Rows are points. Each copy is the shape, with its points in the same order, stretched, turned, moved and blurred by noise. Is it also mirrored, or only turned?

Shape:
22	282
-172	-133
-174	76
-100	151
28	130
567	-130
-6	168
92	-135
Copy 1, 8 rows:
278	-235
-235	43
-85	-139
115	-183
202	-80
557	562
179	-165
17	224
Copy 1 is: mirrored
Copy 2:
-187	-267
-135	69
-258	-69
-229	-190
-89	-142
631	-129
-137	-195
178	42
Copy 2 is: mirrored
Copy 3, 8 rows:
30	188
-158	-59
-166	146
-65	133
23	81
321	-182
12	81
-26	-110
Copy 3 is: only turned
Copy 4 (8 x 2):
-40	-328
-167	280
-203	10
-144	-114
3	-140
625	-7
-54	-162
115	184
Copy 4 is: mirrored

Shape:
-23	231	-346
-388	-68	127
165	-156	-326
-91	276	-179
183	30	140
69	25	-113
Copy 1 (6 x 3):
282	-166	-284
-468	14	170
290	252	-330
155	-230	-123
205	50	160
198	64	-37
Copy 1 is: mirrored
Copy 2, 6 rows:
330	-178	-201
40	81	533
82	-271	-160
278	-75	-79
-100	152	-97
66	-37	-57
Copy 2 is: mirrored
Copy 3, 6 rows:
-367	10	-303
-189	-314	207
204	-201	-379
-389	75	-109
174	200	18
-26	-15	-124
Copy 3 is: only turned

Shape (8 x 4):
442	194	-96	-180
143	-129	-203	287
-194	19	-25	-110
191	83	174	6
-50	190	-65	192
406	328	-27	-355
-307	21	-232	-1
-62	-312	-70	159
Copy 1 (8 x 4):
98	-241	-189	356
-327	111	-53	269
22	-74	-47	-114
97	-109	140	180
-1	213	46	108
280	-298	-198	281
-96	84	-178	-117
-320	-64	35	-6
Copy 1 is: only turned
Copy 2 (8 x 4):
198	-148	-520	53
-85	353	-86	272
-364	-37	14	-19
92	71	-182	-170
-260	305	-212	-53
162	-304	-610	-87
-558	83	6	144
-184	199	229	214
Copy 2 is: only turned
Copy 3, 8 rows:
2	249	-29	-169
47	-132	228	186
-309	-30	-148	0
-113	166	-89	127
-276	32	115	163
-31	375	-177	-235
-310	-187	-11	1
-21	-255	0	182
Copy 3 is: mirrored
Copy 4 (8 x 4):
115	208	-269	-557
297	287	-406	88
-72	-102	66	29
63	285	71	-150
-134	273	-144	81
-105	103	-146	-703
-110	-153	-104	173
350	50	-92	182
Copy 4 is: only turned

Shape:
160	-65	-148	-57	95	99
-17	-292	-30	-92	-218	-277
27	-8	-128	-187	-160	-83
-105	-9	-51	-225	-46	484
-63	258	-169	277	-118	-98
-68	121	-69	-188	-159	-13
-109	-179	272	384	132	-231
91	224	-158	-358	-211	215
153	99	117	-107	329	-198
-139	201	-14	-279	237	41
116	-209	155	-346	-205	153
136	-276	391	275	-191	120
Copy 1 (12 x 6):
-153	-200	-93	-49	340	0
-166	77	-215	-336	-125	-327
-215	74	23	-167	142	-129
-151	-47	16	556	161	225
271	121	-135	-137	144	-12
-121	105	101	-42	44	-9
314	-197	-264	-94	-395	-89
-263	133	235	154	301	-15
-77	-424	82	-233	71	60
-113	-157	148	68	29	355
-333	9	116	183	-17	-312
208	-46	-93	300	-261	-520
Copy 1 is: mirrored
Copy 2 (12 x 6):
115	44	-219	113	177	-120
-153	142	198	271	78	207
-54	149	-169	129	-88	48
147	-281	-512	317	-222	30
-419	-160	-119	-323	-12	-122
-105	48	-219	72	-248	45
-330	-256	626	65	184	-69
48	127	-621	158	-357	-57
137	246	202	-4	35	-245
224	22	-132	-27	-215	-33
65	116	-179	605	-230	45
-397	-274	245	500	-26	-173
Copy 2 is: mirrored
Copy 3:
16	15	-129	-50	192	264
269	-360	-286	27	-161	33
-31	-201	-118	-18	-98	155
-48	48	313	232	354	254
-93	268	-151	170	-312	-63
-149	-71	55	47	-78	102
272	149	-473	262	176	-386
-242	-94	279	-117	-75	304
-172	109	-373	-137	311	-134
-366	72	-26	183	284	40
182	-298	172	-134	201	120
562	140	-52	47	222	-210
Copy 3 is: only turned

Shape, 13 rows:
183	-405	-125	1	-32	316	-14	-126
82	-468	96	67	-221	-158	275	2
265	162	-76	-378	-209	-79	-466	-165
-96	-110	7	-43	103	136	44	-316
255	-76	55	75	-98	244	154	-341
-95	76	-45	-121	228	56	-32	-212
-65	-217	-26	44	-300	242	-282	40
155	-69	400	124	89	14	-162	296
146	233	137	0	329	47	112	-74
328	86	-196	26	42	144	-15	60
-38	89	-51	-157	-106	-20	64	295
27	224	38	-254	319	240	231	-84
-87	164	-396	-162	239	195	-55	-20
Copy 1, 13 rows:
142	-69	-167	-600	-253	77	162	-133
261	57	-272	-307	176	-276	-66	-321
536	-228	344	-24	-321	434	-354	29
-129	-407	29	-146	-9	62	46	-37
129	-443	-73	-533	-53	-6	-122	151
-226	-319	124	73	38	221	-98	-30
324	19	232	-221	-325	-158	92	40
-229	348	-88	-156	-357	-274	-511	-73
-458	-184	-66	-22	68	138	-431	121
82	116	-104	-175	-109	214	-265	255
-7	319	203	111	192	74	-297	15
-463	-165	125	-122	263	331	-274	28
-213	-5	140	208	90	426	48	224
Copy 1 is: only turned
Copy 2:
-2	351	-332	-154	215	78	71	-380
127	406	63	240	497	-151	304	3
-449	68	66	-187	-99	9	-629	-43
-300	123	-84	-55	154	258	88	-249
-91	259	-79	208	325	213	-145	-422
-323	-52	-49	-163	-25	289	-34	-42
-118	136	-96	-44	-104	-155	55	-308
265	150	289	-121	-107	-53	184	83
-43	-81	129	-58	6	318	-100	71
81	-12	-180	6	-56	66	-305	-44
-33	-223	155	-81	44	-177	-113	230
-214	-231	78	-314	201	327	-187	-9
-275	-295	-310	-289	-217	195	-209	23
Copy 2 is: mirrored
Copy 3, 13 rows:
-251	-177	49	234	91	-55	-94	-541
-284	-268	250	218	-47	-396	-72	-148
225	10	26	-34	-707	115	211	-329
-59	-158	-73	24	24	135	-385	-158
-414	-317	46	156	-68	218	-87	-298
37	-14	-43	-140	-5	165	-308	-92
231	-98	39	380	-86	-48	190	-254
-224	372	181	252	-46	-70	180	228
-332	111	117	-154	8	260	-144	85
-275	-59	188	-52	-32	106	252	-313
174	9	459	24	-142	-118	238	-77
-178	39	316	-159	-5	272	-271	-126
164	-42	84	-247	115	174	-77	-339
Copy 3 is: only turned

Shape, 16 rows:
22	-203	-462	-155	72	20	201	196	-79	55	-321
-6	-134	104	193	71	-270	-72	84	-161	76	270
-53	21	90	119	-209	6	-179	16	-10	24	19
-67	-94	-23	117	-14	151	-73	-106	70	272	223
385	86	299	14	13	472	169	-142	-196	-39	-124
77	-83	-51	91	-27	-165	-242	6	342	96	77
82	161	-396	-53	38	65	29	-39	-120	200	-385
327	116	19	-246	-158	158	243	-238	-200	23	-11
-17	-220	61	325	-127	21	-132	-261	-30	-140	198
183	-9	190	375	-100	19	-5	-33	-7	361	-58
-145	189	-307	-231	253	16	127	112	37	103	-411
274	253	-69	-192	-18	211	140	-374	-173	-150	-176
-9	-194	84	106	-31	66	-349	-208	-86	113	103
171	206	-7	64	-53	294	296	-309	-71	-263	268
-260	-76	-145	-99	101	-71	209	-55	183	309	-513
541	165	138	21	149	193	142	-319	-213	-42	23
Copy 1:
382	-372	385	18	106	20	-225	9	211	441	45
-173	103	207	76	-25	-40	-171	309	-180	90	-56
0	-32	86	32	-77	-155	87	-10	-64	-51	-178
235	25	-19	116	-20	23	-6	-34	-324	42	-108
282	195	-158	89	-226	196	28	-55	447	112	-7
-22	-169	151	88	48	43	106	160	-121	-243	-136
331	-261	268	-47	-96	35	-240	-198	66	167	102
162	136	135	47	-276	302	47	-96	171	373	128
-86	-57	-6	336	101	-236	83	-55	-117	-36	10
134	69	80	225	-263	70	-153	101	-114	-63	-196
188	-384	204	-236	89	142	-256	-160	96	174	-38
82	-31	42	3	-144	189	41	-280	272	191	246
181	187	75	164	76	-146	45	-118	-170	-135	-81
-67	-94	-219	122	-155	101	138	-46	100	233	262
182	-357	240	41	142	149	-287	-322	-162	221	-302
65	221	-25	131	-226	332	-57	53	304	83	264
Copy 1 is: only turned
Copy 2:
-94	449	-279	-250	-48	-268	145	-267	-84	-116	-39
-141	54	-85	120	123	212	24	187	-74	304	3
-68	-145	104	-192	134	-7	80	109	-67	153	5
29	-86	17	-233	-93	179	1	307	-45	-77	-34
311	-216	185	40	-111	144	-216	-255	-407	-11	71
17	-156	-126	-238	280	154	113	28	83	-69	101
-132	219	-72	-425	-57	-84	307	-304	87	-174	323
104	-274	0	-34	-86	0	-124	-17	-554	-159	310
-8	-94	20	-91	113	267	287	183	-343	90	-165
95	-174	-43	-294	-120	180	197	100	122	335	129
-193	156	-74	-71	-2	-254	102	-378	405	-369	191
57	-230	99	-28	22	74	84	-288	-418	-364	375
-197	-95	50	-302	52	316	28	127	-164	96	-172
347	-200	192	262	34	150	68	65	-588	-374	300
-276	-125	-267	-227	-250	-313	268	-131	576	-202	-79
252	-184	50	94	17	407	-53	-280	-469	-139	401
Copy 2 is: mirrored
Copy 3 (16 x 11):
160	14	159	470	147	-252	463	-128	-41	-80	-76
-119	-146	12	-346	125	-70	-490	89	-183	-121	-38
-161	-60	244	-97	-70	158	-132	-4	-23	-81	7
-8	-12	-19	-124	56	485	-35	121	-236	43	-91
-220	-82	-477	151	-221	82	267	-26	482	-445	-292
-67	-125	124	-354	-89	185	124	-234	-323	111	-67
241	44	171	587	-359	-76	380	19	18	-155	-239
-197	311	-321	400	-295	32	-43	-42	342	-239	-372
-130	-71	97	-496	233	239	-255	146	184	-81	-248
-217	-281	13	-147	-115	334	-30	-63	-285	-357	-240
294	-218	58	610	-253	-277	350	-82	-57	145	-23
4	197	-304	407	-448	-98	105	58	597	-157	-446
138	27	140	-295	-63	443	-189	-2	114	-178	-95
-325	111	-475	37	-11	-75	-25	374	411	50	-412
248	-399	229	439	-27	148	140	-321	-272	103	-128
-118	46	-618	26	-409	-80	76	61	468	-392	-532
Copy 3 is: only turned
Copy 4:
-137	-3	-220	-200	-106	-404	245	-241	389	-362	241
241	177	-67	-255	-130	-119	207	78	-355	-146	-331
126	-48	41	-17	-217	-137	-122	94	-165	131	-90
298	158	279	75	143	-110	47	-197	-45	-32	75
5	239	56	-481	21	415	-109	-224	-80	623	288
292	-42	286	116	-92	74	-119	134	47	-181	-191
-252	88	-105	-320	133	-281	-110	-163	398	-4	183
-244	201	-153	-242	84	92	33	-330	155	407	-155
556	114	-186	62	-69	164	26	224	-78	154	-94
196	321	369	-271	-13	-35	28	137	-88	352	98
-467	-101	-53	-69	16	-176	-41	-244	200	-293	317
-229	112	-324	-247	172	318	-201	-200	257	440	-15
345	252	-21	-37	-49	72	-163	-58	-145	10	-88
194	-38	-185	-138	271	307	66	-108	72	454	-38
-417	117	85	382	-100	-148	127	-104	249	-213	488
52	362	-95	-619	278	546	-95	-158	59	533	-106
Copy 4 is: mirrored
